Each row of a before or after table is a point. The points were changed in one or more steps. Then noise was added and the rows were shuffled. The steps act on columns, c1 being the first. Name the steps. A step turns or swaps two columns, mirrors them in a line or flattens them onto one, adds a multiple of one to another, or multiplies or shifts one. Angles are multiples of 10 degrees, from the lower column toward the higher: turns from -170 to 170, lines from 10 to 170 but not 90. Use the fewest steps. Two steps may share a column if one is a turn and the other turns, adds or multiplies; they go together, in the order done. Otherwise the lowest column goes first.
(in the rows, 128 means zero)

Before (12 x 3):
[[83, 152, 162],
[131, 125, 130],
[131, 106, 145],
[118, 105, 133],
[135, 210, 131],
[125, 179, 146],
[79, 101, 126],
[65, 147, 96],
[78, 68, 150],
[152, 110, 59],
[110, 103, 145],
[207, 125, 106]]
After, 12 rows:
[[157, 140, 123],
[110, 109, 138],
[129, 157, 109],
[101, 157, 114],
[123, 100, 140],
[109, 130, 123],
[138, 143, 117],
[128, 188, 95],
[108, 74, 157],
[119, 102, 145],
[129, 126, 126],
[121, 108, 145]]
Steps: multiply c1 by 0.4; flatten c2 and c3 onto the line at 150 degrees

Before:
[[125, 113, 146, 87, 153, 123, 132, 163],
[169, 175, 140, 149, 91, 98, 175, 129],
[176, 103, 132, 149, 181, 66, 95, 86],
[136, 173, 151, 143, 163, 157, 134, 86],
[112, 124, 152, 144, 115, 140, 134, 118],
[116, 173, 168, 174, 160, 129, 161, 180],
[147, 120, 98, 142, 164, 109, 135, 101],
[106, 161, 150, 91, 149, 86, 149, 144]]
After:
[[132, 119, 153, 126, 167, 83, 135, 157],
[129, 116, 164, 166, 189, 147, 167, 78],
[124, 53, 143, 79, 133, 147, 134, 103],
[129, 102, 148, 93, 137, 172, 145, 129],
[130, 64, 98, 127, 170, 136, 134, 158],
[128, 60, 153, 149, 125, 113, 138, 133],
[127, 117, 141, 183, 117, 155, 175, 136],
[125, 45, 134, 102, 181, 174, 93, 187]]
Steps: multiply c1 by 0; shift c2 by -60; add 0.5 times c7 to c4; turn c4 and c5 by 30 degrees; turn c6 and c8 by -160 degrees

Before, 9 rows:
[[145, 124, 99, 146, 127, 92, 130, 168, 90, 132, 151],
[125, 151, 104, 92, 114, 173, 108, 143, 111, 165, 129],
[121, 129, 142, 68, 123, 104, 119, 131, 87, 81, 132],
[131, 161, 110, 141, 137, 108, 142, 104, 102, 165, 91],
[118, 109, 152, 149, 49, 87, 129, 172, 168, 115, 129],
[161, 112, 110, 92, 174, 116, 171, 103, 73, 133, 109],
[83, 155, 156, 104, 161, 151, 134, 121, 150, 88, 89],
[147, 196, 101, 111, 143, 139, 141, 165, 114, 134, 72],
[111, 89, 129, 129, 141, 107, 91, 98, 125, 112, 73]]
After:
[[136, 151, 78, 140, 173, 91, 145, 142, 96, 167, 92],
[124, 164, 142, 160, 199, 113, 117, 105, 160, 164, 155],
[89, 111, 148, 158, 234, 88, 93, 98, 168, 133, 103],
[136, 131, 181, 146, 180, 105, 139, 132, 169, 82, 70],
[107, 198, 101, 184, 202, 112, 121, 167, 128, 133, 127],
[173, 152, 128, 174, 220, 138, 112, 122, 93, 90, 115],
[137, 110, 169, 120, 110, 186, 126, 171, 141, 115, 148],
[151, 86, 151, 180, 197, 137, 164, 98, 147, 112, 145],
[111, 124, 149, 102, 187, 114, 126, 171, 180, 133, 136]]
Steps: turn c1 and c7 by 170 degrees; turn c6 and c9 by -120 degrees; add 1 times c9 to c3; turn c4 and c11 by 110 degrees; shift c5 by 60

Before, 12 rows:
[[94, 88, 163, 123, 90, 142, 137, 105, 146, 124, 141, 128, 119, 161],
[135, 131, 106, 163, 170, 72, 128, 145, 173, 175, 162, 89, 142, 109],
[101, 159, 190, 114, 91, 104, 100, 105, 128, 119, 124, 147, 113, 125],
[71, 145, 106, 88, 139, 129, 133, 117, 89, 135, 136, 135, 160, 124],
[124, 73, 141, 136, 139, 90, 95, 107, 138, 128, 81, 105, 146, 187],
[94, 145, 111, 128, 101, 63, 174, 102, 112, 128, 140, 131, 115, 102],
[140, 147, 141, 121, 145, 144, 158, 177, 161, 90, 142, 92, 116, 184],
[130, 125, 150, 106, 100, 128, 102, 95, 97, 104, 117, 93, 137, 97],
[134, 143, 155, 117, 106, 83, 110, 179, 102, 167, 90, 134, 134, 134],
[146, 137, 146, 163, 148, 138, 141, 153, 115, 140, 90, 124, 147, 134],
[71, 140, 135, 151, 104, 126, 144, 134, 139, 124, 144, 98, 101, 116],
[151, 93, 177, 159, 93, 129, 97, 103, 83, 127, 123, 75, 72, 178]]
After (12 x 14):
[[119, 71, 91, 102, 151, 143, 98, 26, 142, 128, 88, 106, 136, 184],
[103, 165, 105, 115, 86, 193, 83, 150, 109, 121, 128, 139, 141, 123],
[134, 143, 85, 98, 112, 151, 103, 201, 135, 170, 105, 152, 148, 136],
[149, 91, 128, 146, 68, 178, 121, 51, 193, 129, 103, 138, 113, 184],
[92, 146, 64, 128, 101, 114, 174, 129, 137, 128, 139, 144, 135, 104],
[72, 141, 129, 157, 96, 139, 165, 150, 148, 127, 125, 104, 123, 115],
[142, 137, 144, 134, 152, 145, 166, 169, 144, 142, 77, 132, 128, 130],
[135, 131, 69, 176, 168, 109, 148, 156, 140, 175, 135, 74, 110, 109],
[73, 144, 125, 106, 155, 109, 104, 147, 142, 132, 158, 164, 144, 125],
[94, 84, 144, 134, 91, 166, 140, 45, 119, 124, 143, 112, 145, 159],
[143, 147, 139, 136, 135, 139, 156, 205, 146, 91, 145, 80, 107, 183],
[131, 122, 127, 104, 115, 146, 90, 90, 172, 104, 136, 137, 148, 98]]
Steps: add 1.5 times c2 to c8; swap c3 and c6; add 0.7 times c4 to c7; turn c4 and c11 by -40 degrees; turn c5 and c13 by -40 degrees; mirror c9 and c12 in the line at 120 degrees

Before, 10 rows:
[[97, 163, 91, 101, 57, 147, 110, 129, 116, 186, 142, 61, 123, 92, 130, 129, 168, 163, 123, 142, 112, 157, 100, 115],
[132, 68, 92, 137, 113, 122, 213, 101, 127, 128, 128, 119, 155, 156, 124, 78, 159, 90, 151, 134, 133, 118, 116, 95],
[136, 128, 134, 149, 144, 130, 77, 154, 136, 134, 121, 114, 116, 117, 125, 161, 113, 171, 173, 167, 141, 138, 116, 98],
[86, 93, 127, 61, 110, 111, 158, 119, 153, 182, 136, 128, 139, 56, 153, 134, 107, 113, 97, 172, 172, 93, 85, 118],
[166, 188, 149, 115, 163, 151, 168, 147, 188, 160, 76, 134, 112, 134, 86, 149, 87, 127, 142, 133, 105, 129, 94, 121],
[124, 133, 158, 177, 145, 142, 140, 115, 119, 184, 121, 135, 134, 141, 104, 110, 136, 107, 152, 111, 94, 115, 163, 126],
[172, 123, 124, 157, 113, 163, 140, 106, 130, 108, 123, 100, 104, 91, 142, 124, 106, 55, 141, 88, 127, 76, 133, 146],
[163, 129, 137, 128, 96, 147, 145, 128, 115, 109, 157, 187, 123, 165, 190, 103, 154, 137, 119, 126, 143, 156, 125, 140],
[114, 195, 112, 126, 125, 74, 157, 172, 141, 120, 99, 106, 136, 104, 144, 123, 159, 179, 123, 157, 165, 126, 138, 106],
[109, 164, 129, 188, 98, 130, 167, 121, 128, 134, 102, 80, 149, 45, 146, 135, 153, 143, 176, 151, 133, 121, 110, 83]]
After (10 x 24):
[[166, 189, 149, 111, 161, 149, 172, 150, 150, 160, 71, 134, 113, 133, 61, 149, 86, 128, 140, 102, 105, 128, 107, 122],
[163, 130, 135, 129, 96, 147, 117, 127, 125, 110, 122, 186, 125, 166, 211, 103, 152, 136, 120, 132, 143, 159, 158, 138],
[100, 161, 91, 101, 57, 145, 151, 130, 115, 188, 150, 63, 122, 94, 180, 129, 169, 162, 122, 142, 113, 157, 143, 116],
[136, 129, 132, 148, 145, 129, 148, 156, 111, 136, 176, 112, 117, 117, 115, 160, 114, 172, 174, 149, 142, 138, 109, 100],
[123, 133, 155, 177, 144, 141, 96, 114, 132, 185, 112, 133, 134, 140, 94, 111, 134, 106, 153, 123, 96, 115, 113, 124],
[172, 120, 124, 158, 113, 162, 124, 105, 148, 108, 116, 104, 105, 91, 151, 125, 106, 56, 141, 103, 128, 76, 125, 145],
[110, 162, 129, 188, 99, 130, 148, 120, 117, 136, 84, 81, 148, 45, 169, 137, 157, 144, 176, 142, 132, 121, 123, 81],
[85, 95, 127, 64, 108, 111, 163, 119, 116, 181, 102, 125, 136, 53, 165, 135, 108, 113, 97, 141, 171, 93, 158, 119],
[132, 68, 90, 138, 114, 124, 131, 101, 125, 128, 46, 119, 155, 155, 134, 80, 159, 90, 153, 131, 131, 117, 158, 97],
[113, 193, 113, 126, 123, 76, 123, 172, 120, 123, 91, 108, 135, 105, 145, 122, 158, 181, 123, 136, 164, 126, 109, 106]]
Steps: add -0.7 times c5 to c15; turn c7 and c11 by -70 degrees; turn c7 and c23 by 110 degrees; flatten c9 and c20 onto the line at 130 degrees

Before, 11 rows:
[[153, 89, 69, 139, 102, 95, 101, 150, 107, 172, 127, 180, 154, 100, 78, 153, 98, 97, 161, 155, 125, 114, 149, 105, 86, 188, 166, 147, 150, 104, 133, 147, 114, 127, 111, 150, 123, 73, 142, 150, 155, 126, 137, 147, 145, 93, 110, 104],
[166, 135, 152, 118, 116, 91, 119, 104, 151, 133, 131, 118, 119, 181, 159, 110, 176, 155, 129, 108, 160, 134, 164, 134, 96, 130, 107, 107, 188, 147, 146, 104, 154, 135, 128, 93, 119, 145, 153, 157, 108, 171, 183, 117, 106, 143, 134, 137],
[174, 164, 123, 129, 143, 102, 189, 139, 139, 122, 159, 102, 76, 94, 141, 131, 105, 149, 174, 194, 120, 179, 137, 168, 100, 181, 102, 114, 143, 126, 117, 101, 131, 158, 151, 122, 80, 154, 168, 144, 91, 91, 109, 87, 156, 118, 171, 136],
[112, 136, 133, 135, 180, 134, 191, 114, 118, 107, 188, 117, 76, 180, 123, 139, 117, 96, 108, 127, 178, 150, 196, 94, 123, 127, 125, 125, 109, 126, 92, 189, 103, 139, 151, 142, 167, 80, 180, 129, 159, 162, 171, 83, 154, 121, 100, 108],
[136, 169, 125, 123, 120, 135, 164, 106, 139, 99, 168, 137, 86, 107, 146, 125, 174, 141, 134, 132, 113, 186, 120, 170, 150, 108, 126, 126, 99, 117, 104, 149, 136, 85, 131, 109, 94, 142, 160, 104, 115, 177, 165, 123, 107, 151, 103, 106],
[112, 182, 144, 127, 115, 140, 190, 128, 162, 139, 120, 143, 155, 95, 144, 145, 166, 155, 87, 197, 129, 136, 198, 123, 120, 181, 93, 178, 171, 135, 130, 127, 164, 89, 75, 118, 158, 131, 97, 93, 142, 102, 179, 114, 127, 121, 115, 127],
[112, 181, 117, 164, 144, 71, 145, 143, 137, 87, 136, 150, 125, 131, 139, 87, 117, 128, 137, 137, 183, 183, 123, 129, 95, 120, 154, 185, 148, 157, 116, 135, 135, 151, 143, 92, 149, 130, 152, 138, 118, 122, 108, 96, 138, 86, 131, 73],
[142, 157, 154, 119, 168, 89, 144, 73, 105, 150, 139, 141, 161, 122, 134, 157, 127, 151, 118, 163, 155, 99, 199, 150, 135, 136, 142, 172, 124, 103, 81, 99, 178, 165, 72, 117, 141, 140, 101, 109, 157, 124, 98, 125, 158, 151, 157, 146],
[161, 100, 131, 85, 183, 144, 110, 147, 120, 112, 135, 114, 79, 157, 122, 153, 173, 131, 94, 125, 169, 126, 175, 169, 66, 105, 109, 161, 180, 149, 147, 162, 96, 129, 95, 160, 112, 118, 132, 137, 76, 157, 146, 152, 130, 103, 162, 123],
[129, 89, 120, 143, 140, 81, 100, 148, 159, 110, 97, 127, 142, 140, 152, 64, 173, 78, 89, 170, 100, 106, 198, 105, 144, 147, 151, 103, 167, 173, 138, 116, 127, 93, 67, 101, 116, 71, 144, 105, 90, 124, 129, 147, 156, 135, 123, 135],
[169, 128, 113, 81, 186, 118, 167, 167, 148, 170, 156, 147, 90, 136, 119, 96, 155, 88, 164, 197, 139, 139, 113, 132, 107, 110, 93, 125, 155, 131, 144, 157, 104, 104, 131, 110, 158, 126, 160, 130, 89, 181, 128, 164, 91, 82, 120, 130]]
After:
[[142, 182, 164, 127, 114, 141, 190, 128, 162, 138, 121, 142, 154, 96, 146, 146, 92, 158, 89, 196, 131, 135, 197, 122, 119, 182, 167, 179, 172, 135, 131, 126, 131, 90, 75, 118, 158, 130, 97, 93, 143, 103, 178, 113, 127, 121, 114, 138],
[138, 89, 109, 137, 102, 95, 100, 148, 105, 171, 128, 180, 152, 98, 77, 152, 166, 96, 159, 155, 127, 115, 148, 104, 87, 185, 95, 147, 150, 105, 132, 146, 141, 125, 111, 150, 122, 73, 143, 148, 155, 129, 137, 146, 145, 171, 111, 68],
[105, 170, 141, 121, 122, 134, 166, 105, 140, 98, 167, 135, 84, 108, 146, 126, 126, 141, 135, 131, 113, 187, 120, 170, 148, 108, 175, 125, 97, 116, 103, 149, 116, 85, 131, 108, 95, 143, 159, 103, 115, 177, 166, 123, 107, 120, 102, 111],
[100, 157, 178, 120, 168, 88, 144, 73, 105, 150, 136, 142, 160, 122, 134, 157, 143, 152, 117, 165, 155, 98, 202, 149, 136, 136, 126, 173, 125, 101, 80, 97, 143, 165, 73, 117, 140, 139, 102, 108, 157, 122, 98, 124, 158, 125, 157, 159],
[108, 164, 127, 131, 144, 100, 190, 137, 139, 122, 160, 103, 78, 94, 140, 131, 103, 148, 176, 194, 120, 178, 138, 169, 102, 180, 105, 115, 144, 126, 116, 101, 138, 159, 151, 122, 79, 156, 171, 144, 91, 91, 110, 85, 156, 171, 173, 131],
[143, 137, 110, 136, 181, 134, 193, 116, 116, 107, 189, 118, 77, 182, 123, 138, 126, 96, 107, 127, 178, 149, 197, 94, 122, 127, 118, 124, 110, 125, 91, 187, 103, 138, 150, 141, 166, 79, 178, 130, 161, 161, 171, 83, 154, 121, 100, 119],
[138, 126, 101, 81, 188, 119, 167, 167, 148, 169, 155, 144, 90, 136, 120, 96, 92, 87, 163, 196, 138, 138, 113, 132, 106, 109, 156, 126, 152, 133, 145, 157, 130, 104, 130, 111, 158, 127, 161, 130, 90, 182, 128, 166, 94, 189, 120, 117],
[91, 133, 156, 119, 114, 92, 120, 104, 149, 132, 131, 118, 119, 182, 160, 111, 108, 156, 130, 108, 161, 134, 165, 135, 96, 129, 175, 108, 185, 147, 146, 104, 130, 136, 131, 94, 119, 146, 152, 157, 108, 169, 184, 117, 107, 146, 134, 152],
[127, 98, 102, 85, 183, 142, 110, 145, 121, 112, 136, 114, 79, 158, 120, 154, 111, 131, 91, 127, 171, 127, 173, 171, 69, 103, 172, 161, 178, 150, 146, 162, 112, 131, 93, 161, 112, 116, 131, 138, 74, 158, 146, 152, 129, 171, 162, 127],
[120, 87, 125, 145, 140, 80, 99, 148, 158, 111, 99, 128, 143, 141, 151, 65, 153, 78, 89, 170, 102, 109, 199, 107, 143, 145, 175, 103, 168, 172, 138, 115, 137, 94, 67, 102, 117, 70, 145, 105, 89, 124, 131, 147, 153, 126, 123, 126],
[172, 179, 147, 165, 145, 72, 146, 141, 136, 86, 135, 151, 126, 129, 137, 85, 154, 129, 135, 136, 183, 183, 125, 131, 93, 122, 117, 185, 147, 158, 116, 135, 97, 151, 142, 91, 146, 130, 151, 137, 119, 123, 107, 94, 141, 145, 129, 85]]
Steps: turn c1 and c46 by 130 degrees; turn c3 and c48 by 50 degrees; turn c3 and c33 by -70 degrees; swap c17 and c27
